Every row gives one point. Two turns around zero, p and q, are shown by what they do to some points. Where does a point land after both, in the order given? Backwards means that the second turn is done in reverse. Each puzzle has new turns, and all numbers are rounded.
In the rows, zero is written as 128.

Turn p:
[110 100  92] => [ 90 154 111]
[113 127 131] => [116 124 137]
[155 113 118] => [139 136  99]
[ 75 166 122] => [105 139 188]
[158 110 161] => [149  94 101]
[157 153 144] => [169 121 133]
Turn q:
[179 108 156] => [118 187 143]
[ 87 140 116] => [139  85 126]
[117 127  97] => [135 112 100]
[168 149 154] => [ 89 156 147]
[ 92 144 131] => [133  91 140]
[126 100 114] => [153 137 112]
Where do these land?
q, then p backwards: [ 69  74 153] => [169 191 165]
p, then q backwards: [131 139 113] => [139 115 136]
p, then q backwards: [172 148 112] => [129  78 120]
p, then q: [129 153 132] => [117 144 144]
q, then p: [150 132 150] => [131 115 157]
q, then p: [118 122 109] => [128 143 111]

Turn p:
[141 147 116 173] => [145 153 169 119]
[129 114 163  92] => [126 118  77 120]
[116 173  82  98] => [ 81  91 163 108]
[141 106 124 145] => [133 152 129 146]
[112 100 156 132] => [156 125 101 146]
Turn q:
[ 90 131 135 161] => [136 135  98 168]
[119 130 119 112] => [128 110 136 131]
[142 110 132  90] => [107 120 164 115]
[155 148 137  96] => [106 111 133  90]
[170 139  92 123] => [159 124 141  82]
[ 92 111 154 187] => [131 170  93 181]
Where do these land?
q, then p: [106 110 135 163] => [139 144 167 113]
q, then p: [141 127 147 151] => [116 113 148 112]
p, then q: [148 170  81 109] => [ 82 105 125 174]
p, then q: [ 99 110 177 100] => [176 136 170 115]
q, then p: [146 124 100 117] => [121 140  97 117]

Turn p:
[ 98  89 103 129 168 135 128 122] => [116 146 163 113 108  90 147 103]
[ 89 106 124  82 138 112 125 123] => [111 131 151 126 140 113 186 133]
[156 162 172 130 116 143 106 159] => [130 141  96 120 167 146  90 161]
[135 106 131 105 157  96 148 125] => [137 117 130 121 108  94 158 153]
[203 174 135 122 102 135  90 127] => [156 129 110 182 156 149  73 170]
[177 128 154 124  98 149 122 112] => [148 131 136 138 124 168  98 168]
[118 156 109 149 122 153 158 125] => [147 140 106 127 116 148 124  87]
[110  91 108 118 124 107 135 152] => [ 86 125 130 130 105 112 154 129]
[ 66 140 117 192 127 122 140 108] => [122  92 132  94 129 132 123  49]
Turn q:
[147 155 104 160 139  96 149 142] => [114 134 139 188 138 144 123 135]
[139  90 114 156  85 151 101 110] => [172  96 114 112 100 147 102 156]
[ 99 150 102 145 149 147 104 166] => [142 135 145 139 175  92 102 144]
[140 155 128  87 133  78 146 168] => [105 165 137 149 160 155 134  75]
[106 135 141 104  89 136 107 167] => [148 152 136  99 135 122  86  96]
[155 135 152  92 145 144 161 131] => [ 73 135 129 101 132 143 141 120]
[120 126  93 128 170 160 105  96] => [143 106 143 115 155 108 164 174]
[ 90 134 144 136  97 122 142  92] => [142 124 147 129  75 104 134 111]
[128 109 151 160 120 146  91  83] => [159 126 100 112  87 113 136 170]
[155  92 152 113 153 100 176 124] => [ 80 106  90 137 121 150 158  99]
Where do these land?
q, then p: [130 149 118 135 161 151  87 152] => [131 139  95 128 147  75 124 135]
p, then q backwards: [130 112 128 142  55 122 157 131] => [186 102 129 132 104 120 169 109]
p, then q: [151 122  99 134  97 118 170 112] => [142  98 135 121  95 149  89 142]
p, then q: [126 102  90 106 146 126  97 134] => [125 151 119 167 100 100 124 113]
p, then q backwards: [123 170 148 134 193 116 146 151] => [ 86  95 157 121 152 137  74 142]
p, then q: [142 113 162 124 144 124  91 153] => [134 156 114 133 170 108 126 103]
q, then p: [100 210 162 112 158  96 137 133] => [171  71  82 103 170 134 139  94]
q, then p: [153 122 136 110 149 141  93 112] => [134 163  96 143 119 118 150 130]
q, then p: [111  96 112 164  81 109 159  90] => [ 98 106 159 131  88 177  95 148]
p, then q backwards: [113  90 123 115  92 144 161 118] => [162 140 134 107 109 118 152  85]
p, then q: [130 121 130 132 132 162 111 121] => [123 161 129 116 124 118 131 141]
